Rows are points. Two turns around zero, p and q, are shown by what they do to some points. Write where each new point lands after one turn and then the other. Backwards means that the second turn is done in reverse. Each puzzle has new turns, and all numbers are rounded.

Turn p:
[-0.17, 0.84] => [0.44, 0.74]
[1.83, -1.49] => [0.36, -2.33]
[-1.66, 0.65] => [-0.79, 1.60]
Turn q:
[1.24, -0.34] => [1.17, -0.54]
[-1.88, 1.56] => [-1.60, 1.84]
[0.64, -1.21] => [0.44, -1.30]
Where do these land?
p, then q: [0.81, 0.30] => [0.74, -0.45]
p, then q: [1.43, -1.06] => [0.06, -1.78]
p, then q: [-2.24, 0.76] => [-0.80, 2.23]

Turn p:
[0.62, -1.09, 0.99] => [1.30, 0.88, 0.29]
[-1.30, 2.54, -0.31] => [-2.19, -0.59, -1.76]
[0.81, -2.61, 1.31] => [2.16, 1.63, 1.36]
[0.20, 1.82, -1.43] => [-1.04, -1.92, -0.79]
[0.07, 0.72, 0.14] => [-0.17, -0.21, -0.69]
[-0.41, -1.39, -0.70] => [-0.07, 0.22, 1.59]
Turn q:
[-0.38, -1.42, 0.36] => [0.38, -0.99, 1.08]
[0.85, 0.21, -1.35] => [1.08, 0.27, -1.17]
[0.29, -1.24, 2.14] => [-0.06, 0.22, 2.48]
[-0.77, 2.45, -1.15] => [-1.40, 0.50, -2.39]
Where do these land?
p, then q: [-3.15, 1.21, 0.56] => [-2.52, -1.50, -1.76]
q, then p backwards: [1.71, -0.86, -1.33] => [1.87, -0.57, 1.27]
p, then q: [-1.56, 0.37, 1.54] => [-1.26, 0.11, -1.83]
p, then q backwards: [-0.19, -0.89, 0.08] => [0.56, -0.23, 0.68]
q, then p: [1.43, 0.10, -0.35] => [0.46, -1.12, -0.85]
q, then p backwards: [1.76, 0.06, -0.51] => [0.68, -0.71, 1.55]
